Each row of a before or after table is a point. The points were changed in one or more steps. Then noise was added and the rows were shuffled. The steps act on columns, c1 being the first. Write out the steps. A step turns or swaps two columns, mirrors them in a line or flattens them onto one, adds a multiple of one to another, or multiplies or shifts one. Angles are multiples of 10 degrees, from the lower column toward the higher: turns from -170 to 170, lines from 10 to 170 but not 90. Use the fewest steps. Two steps may share a column if one is a turn and the other turns, adds or multiplies; they go together, in the order done. Otherwise the lowest column goes first.
In the rows, zero is written as 128.

Before (13 x 3):
[[ 35 111 102]
 [160 132 139]
 [164 169  72]
 [186 187  92]
 [190 120 129]
 [124 102  95]
 [172 103 138]
 [140 126 108]
 [185  98 131]
 [176 167 139]
 [ 83 103 140]
 [ 95 136 125]
 [187 127  53]]
After, 13 rows:
[[148 156 123]
 [209 174  86]
 [103  69 132]
 [ 46 136  71]
 [180 139 149]
 [120 119  97]
 [ 75 136  38]
 [ 86  82 130]
 [100 111 146]
 [110  79 144]
 [148 110  74]
 [ 84  89   8]
 [ 65 126 146]]
Steps: mirror c1 and c2 in the line at 110 degrees; multiply c3 by 1.6

Before (11 x 8):
[[118  55 140 135 129 186 120 111]
 [180 153 204 148 137 148 124 101]
 [ 70 157  88 142 123 154 168  92]
 [ 82 126 114  68 118 189 125 134]
 [ 91 119 135 112 193 174 151 103]
 [102 158  89 119 114 190 216 118]
 [ 86 161 116 152 173 187 112 166]
 [197 165  87  13 138  22 123  97]
 [129 135  89 150 173 111 181 135]
 [150 155  97 118 144 183 137  93]
 [127 142 163  97 144 186 131 125]]
After:
[[179  95 204 119 137 149 100  51]
 [ 86  90 118 118 173 186 118 206]
 [150 107  98 147 145 182 146  70]
 [116 193 140  95 131 187 118 120]
 [ 92 141 135 140 194 175 151 140]
 [127 116  90 111 174 112 193 133]
 [ 75  94  87 126 122 154 179 149]
 [200 134  87 248 139  20 135  27]
 [102 103  89 148 114 190 228 147]
 [130 126 162 162 148 184 120 125]
 [ 81 151 114 185 116 186 130 180]]
Steps: add -1 times c1 to c8; turn c2 and c4 by 160 degrees; add -0.3 times c3 to c7

Before:
[[142 147 122  93 130  97 141 145 116 120 121 124]
 [141 169 128 139 144 124 135 129 140 118 118 126]
 [141 106 123 104 147 124 139 138 132 156 121 137]
 [140 115 177 136 135 131 128 142 124 134 121 129]
 [125 113 131 130 134 133 134 145 101 123 136 126]
 [143 109 133 143 143 126 128  96 135 146 145 126]
 [134 111 137 114 138 119 162 141 140 128 146 122]
 [122 133 132 128 134 135 135 109 134 140 125 126]
 [129 108 133 134 123 129 138 147 136 134 128 125]
 [103 104 147 132 139 120 144 141 136 123 117 133]
 [126 110 128 104 137 127 128 141 127 121 126 129]
 [113 129 141 122 137 113 127 135 121 125 154 135]]
After:
[[120  77 134 126 136 109 133 123 101 124 126 125]
 [ 98  83 148 125 138 123 143 134 137 128 105 135]
 [117 187 122 115 130 135 142  94 116 107 132 124]
 [134 146 133 135 133 137 135 146 132 137 128 129]
 [131 102 177 131 135 116 130 113 123 138 115 132]
 [123  76 133 133 122 109 138 119 135 138 119 125]
 [153  53 133 140 143 154 127 133 137 149 133 123]
 [106  91 141 124 138 133 127 124 122 125 153 137]
 [136 249 128 125 146 129 137 118 137 126 138 127]
 [124  56 137 125 137 122 164 111 140 120 135 120]
 [134  82 123 132 146 123 140 113 132 138 108 137]
 [119  84 130 119 137 118 127 123 128 113 117 126]]
Steps: turn c6 and c8 by 130 degrees; turn c1 and c8 by -40 degrees; turn c2 and c11 by 30 degrees; multiply c2 by 3; flatten c4 and c10 onto the line at 60 degrees
